Each row is a point. Examples show where two turns around zero, p and q, send a point. Where does a point land after both, in the order given? Backwards means that the second turn is done in reverse. Each puzzle has new turns, and all numbers are rounded.
(in the rows, 128 means zero)

Turn p:
[100 143  89] -> [122 170 100]
[135 107 129] -> [148 118 129]
[138 114 169] -> [127  85 139]
[139 147 125] -> [116 139 143]
Turn q:
[118 156 138] -> [151 132 149]
[111 120 166] -> [124  95 154]
[114 104 110] -> [ 97 138 126]
[122 140 111] -> [131 149 131]
[175 119 115] -> [136 125  79]
Where do these land?
p, then q backwards: [146 153  81] -> [101 157  88]
p, then q: [144 109 139] -> [122 107 112]
q, then p: [116 133 155] -> [138 100 132]
p, then q: [107 117 136] -> [111 143 117]

Turn p:
[105 122 155 109] -> [ 90 134 132 117]
[137 157 104 139] -> [151 127 132 161]
[144 104 159 101] -> [105 140  95 100]
[ 93 113 116 119] -> [108  98 146 122]
[121 153 122 153] -> [143 139 153 147]
[134 114 129 106] -> [116 119 107 120]
[162 133 110 168] -> [183 139 129 130]
Turn q:
[126 131 118 124] -> [127 118 132 126]
[169 126 149 127] -> [149 149 101 106]
[103 139 170 149] -> [100 172 137 140]
[159 135 111  93] -> [158 108 130  93]
[112 126 109 156] -> [104 112 119 150]
[ 98 110 112 119] -> [131 111 151 155]
Where do these land?
p, then q: [116  87  67 117] -> [188 122 111 170]
q, then p backwards: [118 137 115 148] -> [115 129 128 104]
p, then q: [137 121 154 159] -> [130 138 140  89]
p, then q: [149 144 140 124] -> [108 113 121 114]
q, then p: [124 140 144  98] -> [109 152 110 133]
p, then q: [125 138 148 121] -> [108 128 140 125]

Turn p:
[126 146 143 129 151 111 128 116] -> [142 112 107 112 140 132 123 116]
[ 59 149 120 123 136 142 150 152] -> [ 74 155 116 109 153 113 135  89]
[142 144 111 104 143 115 136 126] -> [144 132 121 133 160 143 139 133]
[ 96 143 139 122  93 128 136 127] -> [123 147 132 138 122 105 130  88]
[147  35 106 135 127 133 125 113] -> [106 106 122 165  85 120 155 197]
[149 143 141 123 146 121  74 140] -> [153 129 122 119 139 132  74 149]
[134 133 142 119 138 124 147 147] -> [137 137 129 103 138 121 142 131]
[146 123 125 123 136 144 139 119] -> [133 132 127 126 120 150 142 138]
[133 125 134 123 139 143 124 117] -> [130 132 116 125 117 144 126 133]
[149 138 119 179  69 118 121 124] -> [139  98 191 153 106 118 115 106]
Turn q:
[151 140 116 144 106 118 105  94] -> [157 120 150 115 137 165 134 112]
[128  91 133 148 106 130 113 124] -> [156 133 126 119  89 131 133 120]
[ 85 150 114 136 162 167 139 156] -> [ 92 109 107 189 129 111 135 129]
[156 116 133 112 161 122 108 146] -> [157 135 124 131 149 105 120 162]
[110 127 117 144 110 112 126 158] -> [120 152 151 148 106 122 126 118]
[ 96 134 151 133 149 128 122 132] -> [122 113 119 142 130  97 115 107]
[146 142 144 132 108 137 113  94] -> [147 113 121 109 137 161 115 109]
[113 131 139 133 163 112 117  94] -> [141  92 133 119 149 101 137 109]
[144 114 137 134 113 140 174 144] -> [ 98 130 123 111  97 139 115 158]
[151 137  96  65 103 114 161 139] -> [ 92 182 126  99 159 149 149 155]
Where do these land?
q, then p: [168 150 144 127 141 153 117 113] -> [112 137 130 121 124 149 112 177]
p, then q: [122 132 112  95  72 134 132 107] -> [121  83 164 126 120 158 105 115]
q, then p: [ 72 133 129  94 133 138 138 123] -> [103  97 106 152 154 132 150 100]
q, then p backwards: [152 114 113 122 160 130  87 111] -> [167 132 131 104 132  86 140 123]
q, then p: [104 113 145 112 130 149 139 152] -> [112 115 143 156 155 118 120 113]
q, then p: [123 102  81 102 146 109 147 120] -> [130 136 127  97 155 111 176 111]
p, then q backwards: [138  95 155 155 126 101 147 145] -> [126  88 131 144 162 109 146 112]
q, then p backwards: [125 140 156 142 119 108 137 137] -> [118 141 136 151 117 136 105 142]
q, then p: [152 148 134 169 123 101 123 164] -> [149 129 134 103  97 108  80 126]
p, then q: [157 144 143 150 136 142 118 119] -> [150 142  95 121 125 146 120 135]
p, then q: [ 96 139  98 140 121 142 125 116] -> [127  98 120 139 115 121 142  95]
